Each point is reached from the start by the listed moves, each made 0, 1 or 2 times, or once backwards (-1), plus a little noise. Say if it took an odd or an even number of moves. Then give how often each move was made.

Moves:
(1): [ 0.18, -0.06, -0.09,  0.01, -0.13]
(2): [ 0.10,  0.34,  0.54, -0.02, -0.18]
(3): [ 0.18, -0.19, -0.12,  0.06,  0.23]
Start: [ 0.01,  0.06, -0.03,  0.00, -0.01]
Points:
[-0.01,  0.19,  0.01, -0.03, -0.37] => even (1, 0, -1)
[ 0.55, -0.25, -0.32,  0.08, -0.04] => odd (2, 0, 1)
[ 0.47, -0.71, -0.89,  0.13,  0.50] => even (1, -1, 2)
[ 0.19,  0.00, -0.12,  0.01, -0.14] => odd (1, 0, 0)
[ 0.74,  0.43,  0.75,  0.04, -0.40] => odd (2, 2, 1)

Moves:
(1): [-0.07,  0.05, -0.27, -0.06,  0.06, -0.14,  0.24,  0.31, -0.02,  0.08,
  0.16,  0.04,  0.11]
(2): [ 0.10,  0.06, -0.13,  0.04, -0.12, -0.08, -0.11, -0.26,  0.13, -0.05,
  0.11, -0.21,  0.18]
(3): [ 0.02,  0.06,  0.09,  0.02,  0.09, -0.26,  0.17,  0.10,  0.11,  0.05,
 -0.11,  0.17,  0.01]
(4): [-0.12,  0.00, -0.04,  0.16,  0.10, -0.12,  0.14,  0.03,  0.00, -0.01,
 -0.10,  0.00, -0.12]
(5): [-0.03,  0.13,  0.13,  0.10,  0.14,  0.02,  0.01,  0.09, -0.16,  0.05,
 -0.05,  0.10, -0.01]
(6): [-0.04, -0.19,  0.20,  0.28, -0.12,  0.16, -0.10,  0.08,  0.01, -0.21,
 -0.05, -0.01,  0.11]
(7): [-0.36,  0.15, -0.02,  0.08, -0.04, -0.09,  0.04,  0.01,  0.17,  0.07,
 -0.22, -0.09,  0.14]
(8): [ 0.24, -0.01, -0.15, -0.10, -0.03, -0.09, -0.27,  0.04, -0.21, -0.12,
  0.05, -0.01, -0.08]
(9): [-0.06, -0.25,  0.08,  0.11,  0.09, -0.02, -0.15,  0.05, -0.04,  0.17,
 -0.12,  0.13,  0.05]
(10): [ 0.10, -0.05,  0.02, -0.04, -0.02, -0.06, -0.01,  0.19, -0.14,  0.19,
  0.11,  0.06, -0.22]
(11): [-0.03, -0.06,  0.04,  0.07, -0.11,  0.04, -0.15, -0.09, -0.21, -0.11,
  0.12,  0.23, -0.04]
Start: [ 0.03, -0.09, -0.13,  0.21,  0.10,  0.05,  0.14,  0.11,  0.10,  0.14,
 -0.08, -0.01,  0.14]
Points:
[-0.37, -0.94,  0.02,  0.64, -0.28,  0.41, -1.06,  0.54, -0.14, -0.07,
 -0.60, -0.01,  0.53] => even (0, -1, -1, -1, -1, 2, 2, 2, 2, 0, 0)
[ 0.23, -1.04,  0.48,  0.66, -0.19,  0.95, -0.60,  0.35, -0.55, -0.29,
  0.15,  0.47,  0.14] => even (0, -1, -1, -1, 0, 2, -1, 0, 1, 0, 1)
[ 0.44, -0.60,  0.15,  0.85, -0.25,  0.20, -0.78, -0.39,  0.35, -0.29,
 -0.30, -0.60,  0.61] => even (-1, 2, 0, 0, 0, 2, 0, 1, 1, 0, -1)
[-0.52, -0.39, -0.21,  0.80,  0.05, -0.61, -0.13, -0.15,  0.72,  0.88,
 -0.72, -0.61,  0.16] => odd (-1, 2, 0, 2, -1, 0, 2, 0, 2, 2, -1)
[ 0.56, -0.22,  0.17,  0.63, -0.35,  0.18, -0.11,  0.42, -0.52, -0.40,
  0.74,  0.55,  0.26] => even (1, 1, 1, -1, 1, 2, -1, 0, -1, 1, 2)
[-0.02,  0.84,  0.02, -0.02,  0.63, -0.87,  0.92,  0.85,  0.15,  0.94,
 -0.36,  0.19, -0.30] => even (0, 0, 2, 0, 2, -1, 1, 0, -1, 2, -1)

Moves:
(1): [ 0.06,  0.02, -0.04,  0.00, -0.04, -0.01, -0.06, -0.16,  0.16,  0.06,
 -0.08,  0.04,  0.13, -0.15, -0.10,  0.19,  0.05, -0.05,  0.10,  0.07,
  0.19,  0.15,  0.07,  0.06,  0.00, -0.07, -0.09]
(2): [ 0.03, -0.23,  0.06,  0.13,  0.11, -0.23, -0.02,  0.16, -0.12, -0.04,
 -0.36, -0.20, -0.02, -0.13, -0.02,  0.07,  0.13,  0.07,  0.25,  0.07,
  0.25, -0.01,  0.08, -0.33,  0.03,  0.22,  0.25]
(3): [ 0.02, -0.11, -0.01,  0.04,  0.07,  0.00, -0.22, -0.15, -0.03,  0.10,
  0.46, -0.08,  0.10,  0.13, -0.16, -0.27,  0.16, -0.06,  0.02, -0.23,
  0.15,  0.09,  0.09,  0.17,  0.04, -0.04,  0.15]
(4): [ 0.30, -0.07,  0.32, -0.15,  0.07, -0.10,  0.04,  0.13, -0.09,  0.17,
  0.26,  0.15,  0.19,  0.18,  0.05, -0.03, -0.24,  0.00,  0.03,  0.22,
 -0.13,  0.13, -0.12, -0.04,  0.06, -0.13,  0.19]
(5): [ 0.13, -0.16,  0.05, -0.04, -0.19, -0.01,  0.17,  0.17, -0.07,  0.11,
  0.04,  0.14,  0.09, -0.05, -0.07, -0.12, -0.12,  0.05, -0.25,  0.02,
 -0.02,  0.09, -0.06, -0.18,  0.21, -0.06, -0.10]
(6): [-0.05,  0.00,  0.39,  0.08,  0.21,  0.19, -0.06,  0.02, -0.33,  0.01,
  0.19, -0.19,  0.02, -0.29,  0.14,  0.08,  0.00, -0.10,  0.01, -0.14,
  0.12, -0.34, -0.13,  0.02,  0.03, -0.24, -0.21]
(7): [ 0.09, -0.04, -0.06, -0.01, -0.08,  0.21, -0.07, -0.10, -0.03, -0.16,
 -0.10, -0.15,  0.03, -0.21,  0.11,  0.04,  0.08, -0.07, -0.20,  0.02,
 -0.07,  0.06, -0.15, -0.02,  0.09, -0.08,  0.13]
(8): [ 0.29, -0.03,  0.08, -0.15, -0.06,  0.06,  0.29,  0.14, -0.15, -0.17,
 -0.18, -0.39,  0.10, -0.08,  0.12, -0.30, -0.06,  0.39, -0.03, -0.36,
  0.23,  0.04,  0.07, -0.13, -0.03,  0.05,  0.08]
(9): [-0.06,  0.03,  0.07, -0.02, -0.02, -0.17, -0.21,  0.09,  0.00, -0.08,
  0.14, -0.18, -0.02,  0.01,  0.11,  0.21,  0.00, -0.13, -0.11,  0.09,
  0.00,  0.02, -0.01,  0.09, -0.08, -0.25,  0.11]
(10): [ 0.20,  0.08,  0.11, -0.10, -0.12,  0.23,  0.25, -0.09,  0.02,  0.20,
  0.20,  0.04, -0.03, -0.16, -0.08, -0.19,  0.09,  0.25,  0.09,  0.11,
  0.10, -0.06,  0.12,  0.02, -0.09, -0.04, -0.10]
(11): [ 0.02, -0.04, -0.03,  0.18, -0.08,  0.01,  0.02,  0.09, -0.05, -0.01,
  0.08, -0.02,  0.07, -0.12,  0.02,  0.15,  0.08, -0.13,  0.05, -0.11,
  0.08, -0.06, -0.29,  0.12, -0.11,  0.04,  0.06]
(12): [ 0.06, -0.21, -0.01,  0.04,  0.14,  0.07,  0.06, -0.03, -0.15,  0.07,
 -0.20,  0.23, -0.04, -0.01, -0.04,  0.20,  0.22, -0.07,  0.20, -0.26,
  0.04, -0.05,  0.02, -0.08,  0.13, -0.08, -0.01]
(13): [ 0.15,  0.08,  0.09,  0.03,  0.16,  0.16,  0.12, -0.11, -0.08,  0.08,
  0.05,  0.17,  0.05,  0.18, -0.08,  0.09,  0.03,  0.00, -0.20, -0.04,
 -0.06,  0.03,  0.13,  0.00, -0.07,  0.05,  0.07]
(14): [-0.07, -0.10, -0.08,  0.14,  0.02, -0.02,  0.18, -0.12, -0.05, -0.01,
  0.07,  0.08,  0.06, -0.06,  0.04,  0.13, -0.03,  0.15, -0.20,  0.05,
 -0.04, -0.04, -0.04, -0.10,  0.16, -0.26, -0.04]
(15): [-0.02, -0.21,  0.11, -0.17, -0.01, -0.05, -0.27, -0.22, -0.03,  0.35,
 -0.02, -0.23,  0.16,  0.03, -0.28, -0.03, -0.21,  0.03, -0.20, -0.10,
  0.32,  0.26,  0.13, -0.06,  0.09, -0.10,  0.39]
(16): [ 0.12,  0.03,  0.13, -0.16,  0.15, -0.03, -0.06,  0.09,  0.08,  0.00,
 -0.06, -0.14, -0.02, -0.19,  0.04,  0.03,  0.12,  0.06, -0.07,  0.14,
 -0.05, -0.09,  0.09,  0.06,  0.03,  0.05,  0.20]
(17): [-0.09, -0.15, -0.06,  0.00,  0.09,  0.11, -0.19,  0.00,  0.02,  0.10,
  0.06, -0.23, -0.21, -0.09,  0.00, -0.13, -0.25,  0.06, -0.13, -0.07,
  0.06, -0.03, -0.01, -0.06, -0.11,  0.00, -0.19]
(18): [ 0.00, -0.05,  0.08,  0.02, -0.02, -0.01, -0.02, -0.02,  0.11,  0.08,
  0.04,  0.06,  0.12,  0.04,  0.07, -0.06,  0.07, -0.20,  0.16, -0.04,
 -0.04, -0.01, -0.05, -0.03,  0.04, -0.07, -0.02]
(19): [-0.02, -0.19,  0.14,  0.13,  0.12, -0.07,  0.16, -0.10, -0.02, -0.05,
 -0.23, -0.01, -0.31, -0.02, -0.06,  0.10,  0.06,  0.15,  0.00, -0.15,
 -0.26, -0.04, -0.10, -0.18, -0.24,  0.16,  0.04]
(20): [-0.07,  0.03,  0.09, -0.01,  0.03,  0.05, -0.16,  0.30, -0.06,  0.05,
  0.02,  0.12, -0.04,  0.19, -0.28,  0.01,  0.01, -0.10,  0.09, -0.14,
  0.20,  0.07,  0.04, -0.19,  0.26,  0.04,  0.08]
(21): [ 0.02, -0.14,  0.15, -0.17,  0.06, -0.12,  0.06, -0.07, -0.14,  0.08,
 -0.12, -0.42,  0.09,  0.20,  0.00,  0.00,  0.08,  0.00,  0.02, -0.12,
 -0.04,  0.13, -0.15,  0.17, -0.06,  0.22, -0.12]
(22): [-0.07, -0.15, -0.16,  0.10, -0.09,  0.01, -0.05, -0.02,  0.02, -0.09,
  0.09, -0.11,  0.15, -0.14, -0.09, -0.08, -0.06, -0.12,  0.10,  0.24,
 -0.16, -0.03, -0.14, -0.01, -0.25,  0.06,  0.07]
(23): [ 0.07,  0.14,  0.00, -0.01, -0.03,  0.17,  0.28, -0.03,  0.01, -0.20,
 -0.27, -0.13, -0.18,  0.09, -0.10, -0.22, -0.16, -0.08, -0.11,  0.10,
  0.16,  0.21, -0.09,  0.00,  0.10,  0.13, -0.09]
(24): [-0.04,  0.26, -0.22, -0.18,  0.10, -0.21, -0.08, -0.05, -0.12,  0.08,
 -0.15, -0.03,  0.09,  0.03, -0.01,  0.05,  0.15, -0.30,  0.07, -0.11,
 -0.08,  0.12, -0.15,  0.05,  0.09, -0.03, -0.24]
Start: [ 0.05, -0.15, -0.01,  0.07,  0.10,  0.22,  0.02, -0.06, -0.21,  0.09,
  0.04, -0.05,  0.05, -0.32, -0.12, -0.11,  0.00,  0.02,  0.18, -0.01,
  0.11,  0.06, -0.11,  0.08,  0.08, -0.04,  0.11]
Points:
[ 1.48, -1.45,  0.38, -0.08, -0.16,  1.36,  0.63, -0.88, -0.53,  0.91,
  0.93, -0.46,  0.45, -0.42, -0.98, -1.05, -0.19,  1.28, -1.35, -1.10,
  1.68,  1.02,  0.98, -0.63,  0.66, -1.38,  1.70] => even (0, 0, 2, 0, 1, -1, 1, 2, 2, 2, 0, 2, 2, 2, 2, 0, 1, 1, 0, 0, -1, 0, 1, -1)
[ 0.30, -0.21, -0.57, -0.06, -0.15,  0.10, -0.14,  0.51, -0.14, -0.22,
 -0.19,  0.55, -0.30, -0.57,  0.56,  0.49,  0.75, -0.48,  0.24,  0.23,
 -0.33, -0.04, -0.49,  0.57,  0.53, -0.16,  0.17] => odd (-1, 0, 0, 0, 1, -1, 1, -1, 1, 0, 1, 2, -1, -1, -1, 1, 0, -1, -1, -1, 0, -1, 0, 0)
[-0.17, -0.21,  1.23, -0.40, -0.28,  0.73, -0.92,  0.29,  0.24,  1.31,
  1.23, -0.57,  0.50, -0.82, -0.78, -0.42, -0.36,  0.04,  0.93,  0.23,
  0.89, -0.42,  0.06,  0.28, -0.38, -0.31,  0.83] => odd (0, -1, -1, 0, -1, 1, -1, 0, 0, 2, 1, -1, -1, -1, 2, 1, 0, 2, 0, 2, 0, 1, -1, -1)
[ 0.28,  0.62, -0.96, -0.06, -0.36,  1.06,  0.88, -0.29,  0.78, -0.15,
  0.12,  0.27, -0.33, -0.98, -0.02, -0.88,  0.32,  0.69,  0.78,  0.02,
  0.77, -0.19,  0.53,  0.46,  0.08, -0.40, -0.87] => odd (1, -1, 0, -1, -1, -1, -1, 1, 0, 2, 0, 1, -1, 1, -1, 1, 1, 1, -1, 0, -1, 0, 1, 0)
[ 1.62, -0.54,  0.94,  0.02,  0.29,  0.55,  1.05,  0.57, -0.91,  0.94,
 -0.75,  1.43,  0.47,  0.29, -1.02, -0.37,  0.02, -0.87,  0.94,  0.01,
  1.08,  1.12, -0.14, -1.43,  1.21, -0.02,  0.29] => odd (1, 2, 0, 2, 2, 0, 0, 0, 0, 1, 0, 2, 2, -1, 0, -1, 0, 2, 0, 1, -1, 0, 2, 1)
